Every row gives one point. The last column is the point's height on a tilted bowl or saddle (a function of degree 2), plus a little noise. Count its main directions that bend up, bend down and stay straight.
(in the rows, 128 means zero)

Points (10 x 3):
[[117 142 117]
 [ 97 128 103]
 [ 89 132  95]
 [104 135 108]
 [113 121 114]
 [102  78 101]
 [195 123  88]
 [130 134 122]
 [ 97 142 100]
 [ 88 161  83]]
Directions: 0 up, 1 down, 1 straight

Points (16 x 4):
[[151  66  76 213]
 [132 138 132 124]
 [153 121  81 141]
 [117  82 112 141]
 [131 184 148 161]
 [149 137 126 128]
 [ 76 150 116 160]
 [119  97  90 154]
 [101 131 159 135]
 [117 128 143 125]
 [139 110 131 124]
 [112 116  61 167]
 [151 138 147 139]
 [108 142  91 127]
 [ 89  89 129 135]
 [115 148 120 125]]
Directions: 2 up, 1 down, 0 straight

Points (24 x 5):
[[145 202 103 111 175]
 [ 71  70 131 143 191]
 [137 149  93 128 151]
 [142 118 103 112 142]
 [100 127 131 131 147]
 [156 164 148 138 160]
 [123 129 134 132 140]
 [102 141  98 115 151]
 [144  85 121 150 145]
 [124 135 144 155 142]
 [133 170 119  81 133]
 [ 77  67 114 125 190]
 [131 158 154 116 144]
 [ 97 161 141 134 154]
 [107 122 107 171 137]
 [138 102  87  59 136]
 [117 156 119 172 142]
 [131  89 156 120 154]
 [115 115 162 122 150]
 [137 142 129 132 142]
 [105 145 126 141 146]
 [132  59 132 172 150]
 [177 115 101 110 161]
 [109 168  96  92 149]]
Directions: 3 up, 1 down, 0 straight

Points (65 x 9):
[[121 150  98 126 112 154 171 180 129]
 [141 129  92 125 142 126 168 137 116]
 [169 104 139  93  64 122  97 145 120]
 [134  99 111 149 141 127 105  67 149]
 [116 101  49 127 108 128 106 106 150]
 [152 115 125 142 137 195 115 122  84]
 [143 131 121 104 123 129 122  96 127]
 [150 112 138 129 106 139 138 152 108]
 [168 139 129 108 123 149 114  86 123]
 [137 123 166 152  98 116  91  92 134]
 [150 115 114 145 122 136 171  73 116]
 [130 130 141 151 187 136 150  96 157]
 [182 107 136  98  81 195 133 143  36]
 [155 101 142 133 105 174 152 105  82]
 [108 120 208 124 145 120 159 130 145]
 [163 137  97 101 147 124  76 103 169]
 [184 116 107 143 148 101 148  82  97]
 [ 92 135  92 118 121 163 170 123 147]
 [143 165 163 108 135 141 112 165 164]
 [ 74 111 180 131  69 151 103 108  68]
 [130 113 157 184 112 104 119 106 150]
 [113 109  84 136 152  92 169 143 150]
 [177 128 138 110 174 134 122 114 127]
 [142 139 106 116 123 134 132 161 123]
 [154  88 140 128 161 143 107 134 128]
 [165 118 160 157 171 133  73 136 179]
 [113 104 143 124 123 133 155 187 143]
 [130  78 128 136 176 168  78  93 145]
 [148 141 110 141 161 151 106 174 149]
 [ 83 147 119  96 106 127 126 143 129]
 [138 131 173 115 156 121 107 111 136]
 [167 146 122 101  91 191 134  61 111]
 [127  98 105 153 146  81 101 177 162]
 [201 157 128  91 108 101 148 127  94]
 [131 118 110 112 124 139 181 151 127]
 [112 124 134 143 113 143 175 101 142]
 [115 146 106  61 137 123 111 133 168]
 [126 111 116 181 107 178 110 123  76]
 [136 123  99 134 141 127 161 127 121]
 [148 145 171  96  95  65 132 148 132]
 [110 102 139 146 148  78 107  96 121]
 [ 83 125 107 159 154  85 111 149 128]
 [ 66 112 111 156 112 136 107 125  90]
 [132 166  88 106  72 156 170 101 139]
 [116 108 146  92 136 161  99 105 126]
 [157 112 110 170 119 151 129 110 104]
 [165 162 146 118 182 167 135 161 171]
 [119 161 119 138 115 152 182  85 148]
 [161 148  98 139 135 142  71 122 154]
 [133 122  73 110 109  95 120 112 149]
 [131 147 110 142 128 186 102 164 100]
 [147 134  71 120 137  99 110 113 150]
 [104 169 106 116 138 129  89 138 148]
 [117 131 116 117 123 112 106 139 124]
 [139 163 124 104 128 129 152 180 142]
 [150  90 126  83 162 130 118 137 140]
 [110 147 152 114 148 153 157 178 168]
 [122 149 124 168 142 111 115 145 145]
 [161 140 149 145 119 148 139 115 119]
 [ 88 115 111  64  74 117 148 122 168]
 [125 151 115  87 187 104 123  89 141]
 [106  73 150 150 140 137  50 104  84]
 [134 126 154 101 141  90 126  70 112]
 [168 109 114 107 104 138 124 145  96]
 [ 72 152 138 104 154 114 132 107 123]]
Directions: 5 up, 2 down, 1 straight

Points (76 x 9):
[[ 80 168 136 126 131 108 156 135 105]
 [161 108  88 136 126 144 141 153 124]
 [ 59 184 106 117 129 167 101 171  74]
 [135 146 111 118 129 117 104 104 144]
 [ 76  87 150 136 137 115 163 121 115]
 [146 114  84 160  93 127 103 136 103]
 [125 170 157  88 128 112 152 169  97]
 [106 155 118 133  86 139 119 139 114]
 [142 148 158  98 146 156 145 165 105]
 [173 177 151  56 119 104 131 101 115]
 [112 114 164  87 141 110 149  77 133]
 [143 167 105 146 113 183 146 180 132]
 [116  46 136 129  98 146 141 137  81]
 [128 159 128 127  29 134 147 119  62]
 [158 178 106 113 148 117 130 143 151]
 [196 110 131 114 129 172 148 125 102]
 [ 90  77 192 126 105 130 169 111  88]
 [133 110 137 115 151 122 118 117 140]
 [108 109 123 122 122 169  85 119 109]
 [107 120 156 137 106 120 130  84 128]
 [ 98 136 136 128  90 103  88 133 131]
 [107  90 161 119 132 131 147 113 112]
 [144 144 121 143 138 121 128 113 144]
 [178 144 115 120 172 122 101  94 167]
 [106 136 155 113 171 126 135 130 124]
 [127 128 134 139 100 140 163 104 106]
 [117 112 154 163 113 118  96 154 143]
 [149 142 125 105 105 108 171 109 125]
 [ 95 135  86 114 141 173 173 136 108]
 [101 129  95 201 175 111 151 116 123]
 [160 112 130 130 144 171  87 147 106]
 [151 105 151 147  84 151 160 116  78]
 [113 137 103 191 106 126 145 167  95]
 [137 142  94 104 102 119 134 143 135]
 [142 105 116 138 151  73 125 164 122]
 [136  98 122 111 123  73  93 114 140]
 [ 72 127 149  98 154  97 105 116 138]
 [101 116 125 121 160 128 106 134 130]
 [ 89 116 111 106 136 105 100 126 132]
 [ 92 106 163 171 144 147 128 118 114]
 [ 87 121 132 150  93 116  89 117 131]
 [148  80 101 103 169 134 147 130 115]
 [170  88 113 100 139 149 101 107 112]
 [202 160 118 169 106 129 103 142  84]
 [146  79 102 175 111 123 143  82  89]
 [115 114 121 142 105 120 144 104 122]
 [127 155 168  70 144 128 171 139  89]
 [149 125 144 127 125 175 171  84  88]
 [134  84 121 125 105 159  76  90  83]
 [122 128  93 147 152 122 112 128 134]
 [198 139 115 101 110 105 148 103 131]
 [173 135 150 106 149 124 128 129 130]
 [143 103 182 161  88 117  63  71 100]
 [106 115  75 158  83 142 168  79  62]
 [129 125 139 126  66  97 153 120  98]
 [127  67 127  78 120 109 205 137  40]
 [106 130 157 108 151 138 110 159 115]
 [112 161 132 182 112 150  73 169  96]
 [105 143 151 161 118  84 122 151 143]
 [139 160 139 120 184 153 154 167 103]
 [142 135 115 109 132 187 109  86 110]
 [137 127 106 148 161 134 113  96 145]
 [154  82 171 124 164 138 105 157  90]
 [128 180 118 144 153  85 173 129 144]
 [178 148 145 147 131 145 135 121 114]
 [146  98 113 136  96 103 181 112  94]
 [108  94 113 160 126 171 146 120  84]
 [122 174  91  92 130 141 156  86 155]
 [129 119 119  94 121 181 181 147 108]
 [116 134 110  93 136  89 180 142 113]
 [129 100  93 121 157 121 116 121 137]
 [116 153 123 137 107 150 158 160 113]
 [ 97 155 132 182 147 127 119 146 109]
 [118 102 132  97 118 153 121 131 117]
 [133  69 119 175  96 117 134 178 100]
 [105 151 118 138 116 149 145 162 115]]
Directions: 2 up, 6 down, 0 straight

Points (75 x 9):
[[151 180  86 144 123 140 165 124 148]
 [118 144 147 107 156 132  63 149 103]
 [157 122 135 120  96 135 146 116 133]
 [159  99 124 110 147 150 120 154 120]
 [181 179  51  97 149 127 123  53 120]
 [169 111 127 130  71 118  56 156 101]
 [211 108 131 127 133 152 176 118 106]
 [ 75 140 127 128 157 102 117 140 123]
 [103  65  88 108 113 103 135 136 114]
 [ 96 124 125 144 180 101 105 142 108]
 [157 103 140 134 120 158 125 122 142]
 [184 163 116 105 135 115  85 134 142]
 [135  88  95 135 128 113 123 117 141]
 [143 129  97 108 167 169 133 169  99]
 [139  68  91 122 124 131 130 134 131]
 [155 122 132 101 127 131 121 108 141]
 [121 140 149 143 111 116  77 155 133]
 [126  85  98 147 139  82 135 149 107]
 [114 111 117 142 115  93 138 150 132]
 [125 141 117 119 171  38  90 143  95]
 [133 120 132 142 174 184 107  97 127]
 [158 116  87 139 151 104 118 178  85]
 [ 97 109 124 119 136 140 131 112 140]
 [125 158 147 170 103 154 104 128 149]
 [121  89 163 118 178 164 170 111  85]
 [138 153 129 164 149 134  91 137 140]
 [117  97 171 128 138 142 132 105 121]
 [124 136 112 121 150 113 164 103 122]
 [148 113 103 140 125 103 122 153 130]
 [151 131 125  91 154 102 106  89 138]
 [100  76 135  95 106 145 165 117 112]
 [149 120 147 112 133  94 123 141 121]
 [104 125 121 111 130 156 121 119 137]
 [147 133 167  86 108 101 119  77 108]
 [131 125 167  94 145 106 123 118 119]
 [107 129 105 108 124 125 181 129 128]
 [100 124 112 142 113 116 177 133 134]
 [132  58 102 117 108 166 123 141 129]
 [ 94 179 135 110 171 137 145 122 102]
 [155 107 105 152  87 142 100 114 145]
 [ 66 137 153 182 126 115 127 161 140]
 [ 74  96 143 140  93  95 107 159 132]
 [156  89 165 122 132 172  86 141 113]
 [122  63 135 126 131 178 160  91 113]
 [ 98 149 124 135 100 106 112 103 145]
 [104 123 137 127 116 103 126 138 143]
 [163 150  86 147 121 135 141 146 147]
 [111 143 179  71 222  38 102 136   7]
 [ 96 137 102 146 162  93 164 200  47]
 [154  79 143  69 121  84 148 106  75]
 [100 140 104 117 119 118 106 152 129]
 [166 130 135  70 116 151  86 122 126]
 [149 111 128  92 109 104 161 153 106]
 [ 97 142 160 127  90 171 139 126 124]
 [132 124 146 135 141 138 135  84 129]
 [110 160  88 115 151 124 105 160 101]
 [161 122 117 100 110 154 143 137 138]
 [ 92 161 107 124 131  87 158 107 125]
 [152 158 141 176 117 109 157 133 150]
 [136 148 118 123 122 124  79 116 149]
 [ 67 144 147 158 142 161  99 101 116]
 [110 121 109 136 118 147 191 142 135]
 [111 144 156 118 137 176 139 113 122]
 [130 136 108 198  71 144 113  86 135]
 [130 149 141 104 140 123 104 117 141]
 [114 131 126 123 124 133  98 169 118]
 [135 140 137 129  88 158 122 106 134]
 [150 155 111  84  95 119  91 148 126]
 [ 69  97 125 157 138  96 146 171 112]
 [166 143 137  79  63 157 118 159  99]
 [138 168 143  93 146 112 168 105 114]
 [144 114  87 120  72  95 132 164 105]
 [148 119 114 156 103 107 110 165 131]
 [116  89 144  93  59 124 174 119  77]
 [ 88 143 139 109 155 112  81 118 130]]
Directions: 0 up, 4 down, 4 straight
